Every row gives one point. The points of each table are mixes of a few directions, plus a little noise. How many directions does each table use, and how many do they share? Where both have some left over, give the other angles between the two spaces (their principal angles), to ten degrees, smallest first.
In the rows, 128 means zero.

First (4 x 2):
[[164 131]
 [171 131]
 [ 65 124]
 [112 127]]
Second (4 x 2):
[[ 54 123]
 [145 129]
 [162 130]
 [151 129]]
Directions: first 1, second 1, shared 1

First (8 x 4):
[[166 153  97 140]
 [169 156  95 141]
 [139 135 119 132]
 [157 148 104 137]
 [ 78  95 168 111]
 [163 152 100 140]
 [ 84  99 163 114]
 [ 67  87 177 108]]
Second (6 x 4):
[[168 115  91 152]
 [138 125 119 134]
 [ 62 149 189  88]
 [164 117  94 150]
 [150 121 108 141]
 [ 86 141 167 102]]
Directions: first 1, second 1, shared 0; angles 40

First (8 x 8):
[[192  92 140 108 163  97 146 156]
 [130 127 125 142 156 122 123 119]
 [200 124 136 103 108 115 131 147]
 [174  99 123 142 181  92 119 160]
 [ 85 180 123 144  97 166 116  68]
 [ 68 146 110 153  97 144 102 136]
 [123  96 144  88 110 125 162 157]
 [ 51 160 122 146 113 162 124  81]]
Second (10 x 8):
[[149 205 170 122 148 157 148  66]
 [123 104  80 162 119 127 126 187]
 [176 145 122  72 115 140 173 125]
 [141 138 174  81 137 124 138  71]
 [132 147  99 105  92 139 132 157]
 [132 150 147 159 158 138 132 103]
 [115 100 103 135 114 119 116 163]
 [ 77 132 152 182 144 122  79 108]
 [101  44 143  96 120  84  99 127]
 [135 114  91 165 133 132 138 172]]
Directions: first 4, second 4, shared 1; angles 30, 30, 70

First (11 x 11):
[[116 136 108 130 120 149 135 132 138 154 125]
 [119 134 113 129 122 144 133 130 136 148 126]
 [162 107 185 124 152  68 107 118  99  53 135]
 [148 116 162 126 141  93 116 122 111  84 132]
 [156 111 175 124 147  79 111 120 104  66 134]
 [117 134 109 130 121 147 135 131 138 152 125]
 [146 117 158 125 140  97 117 123 113  89 132]
 [117 135 109 130 120 148 135 131 138 153 126]
 [128 128 129 128 128 127 128 128 128 127 128]
 [125 129 124 128 127 132 130 129 130 133 128]
 [ 74 161  36 135  91 223 162 144 175 249 116]]
Second (10 x 11):
[[137 151 105 116  88 150 105 115 126 143 124]
 [105 148 159 122 138 131 163 129 130 104 119]
 [108 145 136 125 102 142 154 136 123 140 101]
 [169 159 104 109 104 135  71  97 137 110 153]
 [165  98 141 150 138  69 121 156 134 121 120]
 [116 178  85 118 134 178 129 112 176 147 156]
 [105  53 182 150 164  83 165 158  81 118 103]
 [143 117 106 122 156 135  90 104 132 117 170]
 [108 139  98 122 142 169 126 112 143 146 152]
 [124  92 165 145 114  88 157 162  98 133  83]]
Directions: first 1, second 5, shared 1

First (8 x 14):
[[159 104 149  88 126 109 152 133  88  99  58 135 134  83]
 [150 113 142  98 124 117 147 132  92 106  74 143 121  84]
 [149 103 144 107 140 108 135 130 135 112 101  87 176 151]
 [105 145 113 159 131 141 109 124 162 150 182 117 129 168]
 [110 147 115 148 122 143 120 126 133 142 158 148 101 125]
 [117 142 120 138 121 139 126 127 122 136 141 152 100 112]
 [ 92 162 103 170 122 155 107 124 152 159 195 150  92 144]
 [141 109 139 116 139 113 130 128 141 119 115  90 171 156]]
Second (11 x 14):
[[134 125 132 120 125 126 134 129 115 122 112 137 122 111]
 [127 128 127 129 128 128 127 128 130 129 131 126 129 131]
 [127 128 127 129 128 128 127 128 130 129 130 127 129 130]
 [119 133 122 142 132 131 118 126 149 138 154 114 138 156]
 [169 107 153  69 110 113 170 137  37  85  14 190  83   7]
 [127 129 127 130 129 128 127 128 131 129 131 126 129 132]
 [101 142 111 167 140 138 100 122 188 156 203  87 158 208]
 [127 129 127 130 129 128 127 128 131 129 131 126 129 132]
 [131 127 130 124 127 127 131 129 122 125 120 132 125 120]
 [136 124 133 116 124 125 137 130 109 119 105 141 119 103]
 [111 137 117 153 136 134 111 124 166 146 176 102 147 178]]
Directions: first 2, second 1, shared 1

First (11 x 20):
[[101 138 148 141  80 131  71 109  89 135 123 172  81  79 168 102  51  66
  139 109]
 [124 138 136 139  93 146  90 115 106 145 105 152  98  83 144 111  72  92
  137 130]
 [ 94 129 145 131 107 108  97 119 100 116 153 159 100 119 164 113  91  89
  133  99]
 [125 124 127 124 139 119 139 132 133 120 140 123 136 144 127 133 144 137
  126 124]
 [152 131 118 130 131 149 138 130 142 143 101 113 138 120 107 133 136 145
  128 151]
 [105 132 142 134 102 121  96 118 104 126 136 155 100 107 156 113  87  91
  134 110]
 [ 93 105 131 106 182  62 176 148 140  73 213 113 163 219 137 148 210 162
  114  86]
 [190 130  99 126 156 171 175 140 174 156  75  77 171 132  65 150 180 191
  122 183]
 [192 148 108 144 102 205 119 120 146 188  30 110 126  60  83 125  94 138
  135 194]
 [114 115 128 115 161  95 159 140 139  99 171 115 151 180 128 141 179 153
  120 110]
 [116 119 128 119 152 102 150 137 135 106 161 119 145 167 129 138 165 145
  122 113]]
Second (8 x 20):
[[ 96 123 139 137 117  94 161 142 124  72 184 147 144 203 119 179 154 149
   99  94]
 [ 95 132 165 111 158 129 104 113 135 147  93 131 116 130 109 158 136  99
  124  94]
 [146 116  59 152 120 107 121 117  89 150 167 106 131  84 181  33 132 103
  122 158]
 [117 126 162  89 177 102  90 124 135 147 133 121 103 113 158 103 134 115
  176 105]
 [174 153 179 134 133 139  69 150 129 173 125 138  94 107 119 149  92 152
  187 145]
 [158 134 127 128  82 108 157 152 134  76 182 143 124 164 144 143 114 196
  162 148]
 [133 113 115 153 164 192 151 148 147 151  84 114 179 115  79 134 140 102
   65 145]
 [103 127  79 120  74 152 171  78 132 108  57 124 132 108 116 124 123 107
   87 136]]
Directions: first 2, second 6, shared 1; angles 40

First (9 x 32):
[[144 176 109  89 133  92 131  80 157 128 124 151 184 148 103 145  92 100
  104 127 143 107 144 126 144 143 108 138 114 122 120 129]
 [111 137 141 138 154 151 129 136  96 113  99 143 133 123 123 110 130 113
  128 128  94 137 127 142 107 110 138 122 148 117 118 156]
 [116 110 138 152 138 148 124 148  90 103 101 124 103 105 121 105 153 124
  132 130  90 148 127 128 126  81 154 103 157 144 130 134]
 [138  78 114 145  92 117 126 128 135 114 152 103  95 116 124 111 157 135
  129 128 129 130 122  97 159 111 134  98 122 159 148  85]
 [139  99 134 128 106 119 125 133 161 164 166 101 112 133 162 166 133 158
  149 134 191 132 125 146 130 168 111 155 101 114 130 117]
 [104 156 145 127 170 158 133 123  99 119  97 162 163 141 123 108 111  97
  125 126  92 127 124 153  89 138 121 137 140  90 106 178]
 [130 149 127 113 148 114 124  90 120 109  94 146 169 127 103 132 120  87
  115 134 121 134 146 149 135 104 127 121 138 122 114 148]
 [138 104 115 129  97 116 131 126 154 136 166 114 114 137 134 124 132 143
  129 124 146 113 119 101 144 153 115 125 106 138 142  96]
 [134 142 128 132 114 137 130 188 141 165 155 109  78 121 159 150 124 195
  143 121 145 123 118 110 119 143 142 151 126 147 145 110]]
Second (10 x 32):
[[134 107 143 134 130 122 116 129 123 135 113 105 116 106 140 164 148 135
  145 142 163 160 142 169 135 102 140 134 138 129 122 137]
 [116  75 146 151 120 151 127 140 125 139 150 110 107 130 157 125 150 137
  152 132 147 140 114 148 111 155 116 135 116 103 125 135]
 [130 201 142  99 167 126 126 136 131 159  99 147 158 131 138 179  91 139
  130 131 150 132 144 173 102 136 130 173 138 105 108 172]
 [135 121 127 134 128 117 119 127 112 110 102 116 114 101 114 135 148 124
  126 135 122 149 142 134 149  73 154 107 151 157 132 120]
 [138 118 105 123 103 108 132 106 145 113 148 129 133 137 109 106 127 117
  112 123 119 108 125  88 154 132 119 107 114 147 141  94]
 [120  99 127 143 117 141 132 132 124 119 144 126 116 133 131 100 139 126
  130 124 113 122 115 110 126 139 122 115 121 126 134 117]
 [111 249 128 101 186 153 141 158 102 129  82 188 163 143 108 111  70 129
  103 110  56 101 128 114  83 126 142 150 157 121 117 173]
 [141 107 110 128 103 105 126 107 139 111 138 118 124 123 110 118 140 118
  117 129 129 123 132 102 161 111 129 103 123 154 140  95]
 [133 115 139 125 126 122 122 123 141 149 135 113 129 126 147 163 131 136
  143 137 172 141 134 162 126 142 120 148 118 112 121 137]
 [122  87 114 141 100 136 138 121 139 115 169 128 119 148 126  79 136 120
  122 118 108 103 105  81 133 163 107 107 104 127 141  98]]
Directions: first 5, second 4, shared 4

First (11 x 32):
[[110 102 136 116 163 130 127 139 144 148 176 132 120 190 162  82 147 148
   88 109 138 106 133 106 142 126 151 108 129 160 145 101]
 [162 141 126 160 105 111 163 106  95 119  93 107 136  41 106 181  84 118
  210 180 108 123 117 156 103 129 141  90 103  98  97 140]
 [119 128 133 113 147 138 106 132 147 148 146 131 111 168 144 107 145 133
  109 126 130 124 149 126 135 113 140 114 132 154 131 109]
 [140 128 132 138 125 116 161 123 128 123 133 124 134 105 123 132 120 117
  147 133 108 117 120 117 127 139 147  99 115 111 121 123]
 [143 107 125 159 127 110 164 117  86 123 123 108 142  82 136 150  87 149
  173 160 138 108 101 145 109 136 139 104 108 120 118 135]
 [105 100 122 125 131 125 136 145 122 109 145 140 149 157 137 101 138 146
   75  81 156 128  98 104 141 153 100 181 143 125 158 142]
 [109  92 123 132 144 126 123 138 105 128 145 127 139 156 155 108 121 166
   99 114 169 117 106 130 128 133 112 158 134 149 149 134]
 [121 168 146  83 140 145 117 140 220 144 164 157 101 196 116  81 199  70
   72  81  67 138 177  70 168 125 163  94 140 127 133  87]
 [ 86 102 114 109 127 140  93 155 123 105 132 151 148 185 136  97 152 155
   39  60 183 150 102 113 144 146  61 240 165 139 173 159]
 [155 150 111 159  76 120 129 109  74  97  49 112 147  21  86 208  78 122
  203 173 137 155 107 182  94 129  84 167 123  88 102 179]
 [158 191 140 115 123 145  90 105 165 164 101 120  81 105 107 161 138  85
  193 190  74 141 198 160 118  78 170  51 116 139  81  99]]
Second (9 x 32):
[[136 124 125  98 162 116 134 114 193  86  93  86 133 129 105 151 119  77
   73 145  87 124 104 132 166 127 178 129 126  79 127 167]
 [117 112 137 129  98 110 146 126 123 129 102 148 121 142 149 146 103 112
  160 133 143 111 150 169  85 102 100 192 139 141  90 148]
 [137 129 123 168 113 119 107 128 129 156 178 170 171 173 142  54 174 131
  140 141 161 107 100  99  97 153  73 100 136 127 124  78]
 [138 133 125 137 112 148 103 163  99 152 129 141 133 132 105  98 158 129
  117  83 148 163 111 126 116 163 121 116 156 126 150 120]
 [112 136  87 160 143 202  44 195  29 163 170  99  55  99  81 166 144 215
  131  61 144 226 148 119 123 148 118  92 120 175 244 100]
 [131 154 163 103 107 110 194 114 138 114  85 127 134  89 137 144 100 111
  148 137 121 103 147 155 135 121 152 139 139 112  61 153]
 [112 145 114 147 155 127 126 114 150 101 146  86 101 119 123 178 106 147
  139 179 108 117 144 135 128 103 121 114  96 116 132 121]
 [123 138 144 118 143 114 174  76 128 124 160 134 136  98 173 130 106 170
  159 172 114  82 154  90 169 100 140  93  83 157 106 102]
 [146  80 135  93 119 106 125 121 162 128  89 161 168 172 138  85 143  58
   84 100 127 119  94 128 134 136 147 178 158 117 118 164]]
Directions: first 4, second 6, shared 0; angles 40, 40, 50, 80

First (10 x 32):
[[154 132 132 108 126 143 122 139 127 134 141 131 134 187 122  86 105 108
  142 123 124 103 138 117  98 123  98 166 157 146 123 119]
 [100 149 174 175 116  75 181  77  83 118 111 149 121 113  99 167 187 228
  117 145  69 155 101 141  85 170 148  91 114 109 108 125]
 [124 116 126  75 148 144 102 153 166 110 133 105 137 121 129 110 133 124
  129 124 154 109 143 142 175  98 108 105 134 166 169 139]
 [159 133 106 118 130 164 110 157 137 140 143 128 138 176 144  83  73  57
  144 120 153 107 146 113 119 113 106 180 150 136 119 118]
 [176  95 148 188  87  72 195 145  74 122 117 158 104 101  99 177 239 229
  116 140  46 138 105 133 107 150 179  68 103 107  96  94]
 [108 179 131  94 157 166 107 131 157 110 143 111 165 169 145  73  64  84
  139 132 166 112 153 136 140 111  87 155 153 162 153 143]
 [109 146 107 163 153 145 123 155 139 126 121 123 140  98 161 127  84  69
  135 130 188 153 145 143 174 114 142 124 109 126 125 131]
 [147 125 124 144  71 103 157  87 107 119 131 139 117  79 120 194 202 207
   95 145  34 129  97 107 106 155 178  95 104  81 122 128]
 [131 132  96  94 124 164  89 124 157 135 142 113 135 131 150 117  80  68
  126 122 148 113 135 107 140 113 119 164 136 119 141 141]
 [ 73  74 136 121 166 103  94 111 134 165  97 121  88 105 110 148 114 107
  137 101 197 159 117 139 136 132 115 135 121 127 124 141]]
Second (9 x 32):
[[166 188 133 175  96 127 165 113 101 114 117 139 171 163 143 114 104 137
  118 159  84 128 130 126  74 145 144 135 117 118 107 132]
 [134 163 127  72  86 115 164 194 137  89 206 146 160 128 127 107 145 185
  156 148  95  79 176 141 150 129 110 117 186 164 146  91]
 [113  57 129  74 162 119  70 128 164 150  87  96 106 118 110 129 122 109
  125 104 191 130 122 142 150 104 105 115 116 159 159 158]
 [112 117 143 121 204 186 104 127 152 109 126 105 103 132 126 102 171 102
  121 101 148 132 110 128 198  89 111 105 118 147 160 131]
 [146 125 151 109 195 177  96 125 160 103  87  87 141 167 125  78 141 106
  111 118 152 122 118 144 164  81 100  95 104 179 174 159]
 [111 149 104 120  41  74 179 165 100 132 211 179 130  88 130 167 125 178
  160 147  87 110 162 118 106 175 146 155 182  94  91  76]
 [133 131 127 160 126 126 129 103 115 141 105 130 126 132 132 138 115 114
  118 130 125 145 114 121 104 137 141 137 109 108 112 137]
 [ 84  84 123 144 177 151 102 107 132 150 128 126  67  90 123 155 159  93
  126  90 157 158  98 111 176 120 135 134 116  95 122 121]
 [152 137 115 177  65  77 143  89  92 164  84 145 148 135 135 161  69 126
  117 153 113 149 122 121  30 171 159 159 104  88  81 147]]
Directions: first 6, second 4, shared 2; angles 70, 70
